Each row is a point. The window is the flat piece filled in between its corners: a triangle in 3 columns, a solid with four corners in 4, and so on. A path goes straight from each point to the next, and from the last back to the first. List the points from which the path goes on through the window.

Window (4 x 4):
[[ 3.9 -6.1  2.1 -4.4]
 [-5.6 -0.1  0.1 -1.7]
 [ 2.0  7.7 -1.7  1.3]
 [-2.6 -2.5  4.9 -3.8]]
Path:
(1): [ 1.6  1.5 -0.1  2.4]
(2): [2.6 0.5 2.8 3.1]
(3): [ 1.9  0.9  0.6 -4.1]
(4): [-5.2  1.4  1.4 -3.9]
(5): [-4.3 -1.7  2.3  3.9]
(6): [-1.1 -0.6 -0.5  0.7]
(7): [-0.1  1.2 -4.1 -4.0]
(8): [ 2.2  3.8  0.0 -5.3]
(9): [ 2.3 -1.2  0.2  4.0]
(10): [ 0.8  4.5 -0.5  2.3]
(11): [ 1.7  7.1 -0.8 -2.8]
(12): [-5.3  3.6  1.4 -6.2]
(13): [-5.6 -0.6  2.8 -0.2]
(14): [-3.5  2.5  1.2  5.9]
(15): [ 1.5  5.0 -2.1 -5.8]
(16): [ 1.8  3.8 -3.3 -5.2]
Through the window after points: 8, 10, 14

Window:
[[-0.7 -3.8 13.0 -3.0 -6.6  3.8  4.7  0.4]
 [ 3.6  0.5 -4.1 -1.9  6.1  3.8 -3.0  2.7]
 [ 0.1  6.7 -1.0 -5.4  0.2 -1.9 -4.3  0.4]
 [ 1.4 -4.0  3.5  3.4  0.0 -2.8 -2.1  0.2]
 [-1.4  3.5  1.4  0.5  1.4  3.0  8.6 -0.2]
 [-5.3 -3.0  3.3  4.2 -4.0  4.0 -3.1 -0.7]
 [ 6.7  2.4 -9.6  0.7  1.7  3.4  0.1 -0.1]
 [ 0.9 -1.9 -7.7 -3.2  2.8  1.6  7.4  0.0]]
Path:
(1): [-0.5 -0.8  2.2  0.1 -2.3  0.6  4.2  4.5]
(2): [ 0.5 -0.5  1.2 -1.2  0.3  1.4  2.4 -6.5]
(3): [ 2.5  1.1  0.0 -2.8  3.7  1.4  1.5 -3.2]
(4): [ 2.0  3.0 -2.3 -0.9 -1.9  0.6  0.0  6.2]
(5): [ 0.4  1.0 -1.0 -2.7 -0.4  2.6  3.1  3.0]
(6): [ 1.8 -0.6 -1.4 -3.1  2.5  3.0  2.9 -4.8]
(7): [-2.5 -1.8  1.8  1.8 -1.4  4.4 -1.9 -3.1]
(8): [-3.1 -0.7  0.5  2.8 -3.0  0.3 -2.1  6.8]
(9): [-0.4  2.4 -2.1 -1.9  0.1  0.4  0.7  4.0]
(10): [ 0.6  0.7 -1.5 -3.1  1.5  1.3  0.8 -6.5]
(11): [ 0.5 -5.0  0.6  1.6  3.4  2.8 -0.5 -8.3]
(12): [-2.1 -1.8  2.3  3.6 -2.9  3.3  1.6  4.2]
Through the window after points: 7, 9

Window:
[[ 2.1 -1.7  5.6 -7.3  0.2 -4.1 -8.5 10.6 -3.1]
 [-0.4  3.2  1.6  2.1 -3.6 -4.3 -3.0 -1.9 -3.7]
 [-1.8  1.0 -4.1  2.5 -4.3  0.9 -4.4 -3.6  1.3]
 [-0.2  1.8 -6.9  1.5  4.5 -0.2  3.3  1.6 -0.5]
 [-2.1  2.2 -3.0 -1.5 -1.5  2.2  5.7  3.1  0.6]
 [-0.6 -0.5  0.7  4.4  0.2  3.6  0.1 -1.2 -1.1]
 [ 1.1 -5.9 -3.1 -4.7  1.5  1.2  6.9 -1.1 -1.4]
 [-5.1  0.9  0.3 -0.8  1.3  1.6  0.3 -7.7  1.0]
 [ 8.3  2.6  4.0 -7.7  0.3 -1.6 -5.6  8.1 -1.8]]
Path:
(1): [ 0.4  0.5 -1.0 -4.3  1.2  2.8 -1.3  2.6 -5.8]
(2): [ 2.2 -0.6  2.1 -2.8  1.2 -1.2  0.7  4.0 -0.1]
(3): [-1.2  0.6 -2.7  2.5  2.8 -2.1  1.9 -0.5  3.3]
(4): [-3.0 -0.4 -3.9 -0.7 -1.1  5.6  2.3 -1.5 -5.7]
(5): [-2.6  0.5 -1.7 -3.0 -1.7  4.6 -3.9  3.9 -8.0]
(6): [ 2.7 -0.7  1.0  0.1  2.8 -4.1  4.6  0.5  3.5]
(7): [ 0.7 -0.2  4.1 -1.9 -2.1 -4.2 -3.1  2.2  1.1]
(8): [-1.1  0.0  1.0 -3.3 -1.2  2.9 -5.3  2.1 -5.0]
(9): [-0.3  2.5 -3.6 -3.2  1.9  2.7 -3.7  1.7 -7.5]
(10): [ 1.6 -0.1 -0.6 -0.2 -0.8 -1.7 -0.2  2.4  0.9]
(11): [ 3.0 -2.8  1.9 -1.6 -0.3 -4.9  0.6  4.1  3.9]
(12): [ 2.9  3.1 -0.8 -6.3  1.0  3.2 -3.4  2.6 -7.0]
Through the window after points: 11

Window (12 x 12):
[[-1.5 -7.8 -1.0 -6.8  0.2  8.6 -1.4 -0.2 -1.4  1.2 -4.8 -3.5]
 [ 1.8  2.4 -1.5 -7.4 -3.6 -2.0 -4.7  3.8 -1.5  5.0  3.9  1.9]
 [ 4.6  0.8 -7.9 -1.2  7.0 -6.1  1.3 -1.9  2.7 -0.9  3.8  4.0]
 [-0.4 -0.1 -4.0 -0.5 -2.3 -4.4  0.2  7.4 -3.3 -3.3 -4.6 -6.0]
 [ 1.8 -1.9  0.1  4.7 -4.0 -0.2 -3.5  1.9 -5.0  1.2 -0.7  5.1]
 [-6.0  2.7 -1.4 -0.8 -4.3  0.3  1.9 -1.8  3.2 -0.4 -4.6  0.7]
 [ 9.0 -4.2  2.5  1.9  0.6  2.1  0.7  9.0 -3.0  2.6 -4.4  1.8]
 [-4.8  1.3  2.1 -7.0 -2.0 -4.1 -3.6 -4.4  1.6  3.5 -4.6  0.2]
 [ 3.9 -2.5  4.1 -3.5 -0.1 -0.8 -0.2  3.6 -0.3 -0.1  5.6  5.7]
 [ 6.8  3.8 -0.2 -0.8  4.6  2.6 -1.4  2.5  0.4 -2.7  0.8 -1.5]
 [-1.2  3.1 -4.1  6.1 -2.6 -4.2 -8.3  1.2  4.4 -1.1 -2.1  5.0]
 [ 4.0 -0.2 -1.6 -4.7 -5.7  3.0 -0.1 -2.5  1.3 -6.3  1.3  4.1]]
Path:
(1): [ 1.3 -2.6 -3.7  0.5 -2.9 -3.5 -1.8 -0.1  2.8  2.1  4.9 -5.2]
(2): [ 3.8 -4.7 -1.6  0.9 -3.5 -3.0 -3.2  2.4  2.6 -0.7  4.4 -4.4]
(3): [-0.2  3.7 -0.4  0.6  0.2 -0.9 -3.4  2.6  0.0 -0.3 -3.6  8.9]
(4): [-0.7 -2.2 -1.0 -1.0 -0.5  1.9 -0.7  4.9 -6.3 -2.2 -4.1 10.8]
(5): [ 4.1 -0.7  0.1  3.9 -4.1 -1.7 -3.7 -0.1 -0.4  2.5  1.5 -2.0]
(6): [ 4.9 -3.5  0.7  1.8 -3.6 -0.3  0.6  1.1 -0.2  0.1  1.3 -1.3]
(7): [ 2.9  0.5 -1.3 -4.7 -0.5  3.1 -2.4  3.2 -0.8 -2.2 -3.5  5.7]
(8): [-1.3  0.9 -1.8 -4.4 -0.9 -0.7 -2.5  3.7 -3.4  0.3 -3.6  5.5]
(9): [ 0.8 -0.7 -1.7 -2.2 -4.9 -2.6 -2.8  1.2  1.2  2.5  2.0 -0.6]
(10): [ 0.7 -0.1 -1.4  1.2 -2.9 -0.3 -1.0 -0.2  2.0  0.8 -0.7 -2.6]
(11): [-0.3  1.8 -2.6 -4.7 -0.3  0.1 -1.5  2.7 -1.6 -2.4 -4.3  3.7]
(12): [ 1.1  2.9 -1.0 -1.8 -0.7 -0.6 -3.3  3.0 -0.6 -0.6 -2.6  3.2]
Through the window after points: 2, 4, 6, 12

Window, 14 rows:
[[ -2.7   0.7   2.3  -3.0  -2.6  -0.8   2.7   1.7 -10.5   0.2  -2.8  -5.4
    0.4   1.1]
 [  7.2   3.5   3.5  11.8   4.7  -3.2  -2.7  -0.6  -4.0 -10.2  -6.6   0.4
    4.2   3.2]
 [  4.9   5.8   1.8   8.5   4.1  -4.5  -9.0  -0.3  -4.0  -7.1  -4.1  -4.2
   -3.4   3.0]
 [  2.3  -3.4   3.9  12.9   4.6  -4.1  -5.4   0.4   0.2  -5.9  -4.3  -0.5
   -0.3   0.7]
 [  5.4  -4.6   0.8   1.1  -0.7   3.5  -2.8  -8.1   0.5   0.4   3.1  -0.3
    1.8  -2.9]
 [  2.9  -1.7  -4.1  -0.8   2.2  -5.0   0.7   6.5  -6.0   2.1  -1.1   2.5
    2.7   2.7]
 [ -1.9   3.2  -2.1  -5.2   6.9   2.7   5.7   3.6  -3.9   2.7   0.9  -1.0
   -2.2   0.8]
 [ -1.8   1.2  -1.6   2.3  -1.5   4.4  -2.9  -0.6   1.0   2.7   5.7   2.3
    4.2  -2.2]
 [  2.3  -3.1  -0.8   1.7  -1.6   3.8  -2.7   0.1  -0.7  -5.7   6.2   1.7
   -0.5  -4.4]
 [  2.5  -0.3  -0.2  -0.1   1.7   4.4   0.9   2.6  -7.7   4.0  -4.0   5.4
   -1.6  -1.2]
 [ -1.4   0.0  -3.5  -6.4  -1.7   2.9   1.9   4.5  -2.3   1.1  -5.6  -0.8
    0.4   2.0]
 [ -2.4  -0.3   1.2  -3.1   1.5  -0.1  -6.1  -3.3   0.0  -3.3   3.0   1.2
    3.2  -7.2]
 [ -1.8   0.6   4.4  -3.8  -3.5  -1.1  -1.8  -3.3   1.0  -2.0   4.7   3.1
   -1.2  -0.2]
 [ -0.5   0.6  -3.1   3.5  -3.2  -4.2   0.4  -3.7  -2.3  -3.0  -1.6   0.9
   -0.7  -3.4]]
Path:
(1): [-1.0 -1.1 -0.1  0.6  2.0  1.6 -2.4 -1.6 -4.2 -3.0 -0.2  0.3  1.8  1.8]
(2): [-1.5 -2.7 -3.2  0.5  1.9 -1.5 -2.9  0.6 -4.1 -2.2  1.4  2.1  0.1  4.9]
(3): [ 7.2  3.5  2.8  1.9 -0.8 -1.5  0.2  3.4 -2.0 -0.2 -1.4 -0.7  1.5 -6.9]
(4): [ 5.6  2.6  2.1  2.1 -0.1 -0.2 -0.4  2.1 -3.4  1.3 -1.4 -0.1 -2.2 -4.2]
(5): [-0.6 -1.7 -1.6  1.5  2.6  2.8 -2.7 -1.1 -5.2 -2.1 -1.6  3.1  0.5  2.4]
(6): [ 0.3 -1.5 -2.2  2.2  1.2 -0.1 -1.9 -0.6 -3.9 -2.2  0.4  0.8  0.3  0.8]
(7): [ 4.7  1.6  2.6  0.7 -2.7 -4.1  0.7  2.5  1.5  2.3 -0.8  1.6  3.6 -6.0]
(8): [ 7.8  2.9  1.3  1.1 -1.1 -3.2  1.3  4.5 -2.0  3.1 -1.2  0.2  2.8 -0.5]
(9): [-6.2 -5.3 -4.5 -0.1  4.3 -0.8 -2.8  0.5 -8.1 -4.1 -1.0  2.2 -1.0  2.8]
(10): [-4.7 -2.5 -4.4  0.2  1.2  4.2 -2.1 -2.4 -5.8 -4.5 -2.2  2.3  0.4  3.4]
(11): [ 2.0  2.2  3.0 -0.4 -1.7 -3.7  1.2  1.4 -4.0  1.4  0.2 -3.3  0.8 -3.6]
(12): [ 4.3  2.2  3.0  1.9  0.1 -0.9 -1.5  1.8 -1.0 -0.4  0.0  0.2 -0.5 -2.1]
Through the window after points: 2, 4, 6, 8, 10

Window:
[[  1.0  -2.6   3.6   3.0  -4.7   2.5   1.3  -3.8  -0.2   3.8   1.3  -0.3
   -0.3  -2.4]
 [  4.3   9.6  -5.5  -4.6  -7.9   9.4  -0.2  -1.7   1.3  -5.1   4.0  -6.0
    0.4  -2.1]
 [  0.6  -2.6   0.6  -7.9  -6.0  -1.6   0.0  -1.7  -6.7 -10.5  -0.1  12.0
   -0.1  -1.6]
 [ -1.1  -1.5  -4.6   6.5  -6.0  -0.3  -1.7  -1.9  -2.5  -2.8   0.4  -1.5
   -0.1  -0.7]
 [ -2.8  -2.4   3.1  -0.2  -1.0   3.2  -6.8   3.7  -2.4  -3.6  -1.2  -2.9
   -3.9  -0.4]
 [ -0.3   1.6   5.2   4.3   1.5 -11.9   8.4  15.3   2.0   5.3   9.0   0.2
    5.3  -1.5]
 [  2.4   3.0  -0.2  -2.4  -0.1  -2.2  -6.1  -2.9  -5.1  -4.4   0.0  -2.8
   -1.5  -1.8]
 [ -4.9  -2.2   6.0   1.2  -9.1   1.4  -0.7  -5.4   3.1  -2.9   3.5  -5.3
   -2.6  -3.6]
 [ -1.4   4.2  -0.6  -3.3  -4.7  -0.6   2.7  -0.3   0.7   1.0  -1.2  -1.9
    3.0   4.5]
 [  1.5  -4.8   0.5   1.9  -1.4  -3.5  -2.9   0.4   2.4  -1.7  -6.3  -2.7
   -2.6  -2.5]
 [  0.6  -1.8   3.1   6.1   0.7   0.4   0.2  -1.2  -1.2  -6.2  -3.1  -2.5
    0.0   0.3]
 [  0.4   1.8   4.9   6.6  -3.4  -5.2  -1.0   3.1   0.5   0.1  -2.8   2.2
   -2.8   0.2]
 [  0.6   3.4  -6.3   4.1   3.0  -0.5  -1.9  -2.4   2.8  -3.9   4.7   3.5
   -1.0  -0.8]
 [ -0.8   0.3  -2.4   1.1  -1.2  -1.6   3.5  -3.3  -3.2  -2.1  -1.9   0.8
   -6.8  -1.3]]
Path:
(1): [ 1.0 -1.7  1.7  1.9 -4.9 -1.4 -0.2  0.9 -0.3 -2.1  1.2 -1.7 -1.8  0.2]
(2): [-4.2  2.7  2.7  1.9 -0.4 -2.1  1.2 -0.9 -3.1 -1.6 -5.6  0.2  0.5 -5.0]
(3): [-4.2  2.1 -1.3  0.4 -0.5  1.9  2.5  0.0 -1.1 -2.3  1.9  0.5  2.5 -4.8]
(4): [ 6.7 -2.1 -2.7  1.3 -2.6 -3.7 -3.6 -2.1  2.0 -3.1  2.1 -2.9 -5.0  5.1]
(5): [ 5.5 -0.1 -2.0 -0.5 -5.6  0.8  1.4 -4.9 -0.9 -2.6  3.4 -1.1 -3.4  5.2]
(6): [-1.8  0.5 -0.2  0.5 -2.5  2.0 -1.0 -0.4  0.1 -2.1  0.2 -2.6  1.2 -4.4]
(7): [-6.7  3.4 -0.2  3.5 -0.1  2.0 -1.4  3.7 -1.3 -1.5 -4.9 -0.1  0.8 -6.5]
(8): [ 5.2 -1.8  1.5 -1.6 -4.8  1.7 -2.6 -1.7 -0.6 -4.6  4.2 -3.9 -3.3  3.7]
(9): [ 1.8 -2.2  2.1  0.7 -3.5  1.2 -2.0 -0.1 -1.4 -3.5  1.1 -0.4 -3.5  1.1]
(10): [-4.6  1.6  0.0  0.0 -1.5  0.4 -0.4 -0.2 -1.8 -0.3 -2.0 -0.2  1.0 -4.7]
(11): [-4.6  3.6  0.7  2.2 -1.8  1.3  1.8 -2.1 -3.3 -3.7 -0.7  3.1  4.0 -7.0]
(12): [ 3.2 -1.9  1.5 -1.1 -4.4 -1.9 -0.9  2.4  0.5 -3.3  2.1 -1.7 -3.4  3.2]
(13): [ 3.3 -3.5  1.2 -0.8 -5.7 -0.8 -2.8 -1.9 -0.7 -5.9  1.7  2.2 -4.2  2.7]
(14): [-2.3  2.7 -1.1 -0.1 -2.3  2.7  0.6 -3.8 -3.6 -2.4 -2.6  0.7  1.1 -4.9]
(15): [-1.0 -1.2 -0.3  1.2 -1.9 -0.3 -1.1 -1.2  0.9 -1.8 -3.3 -0.9 -0.9 -3.8]
(16): [ 4.6 -3.4  1.6  3.0 -3.4 -4.2 -2.5  0.9 -0.6 -1.4  0.3 -2.5 -2.9  2.7]
Through the window after points: 7, 9, 11, 15
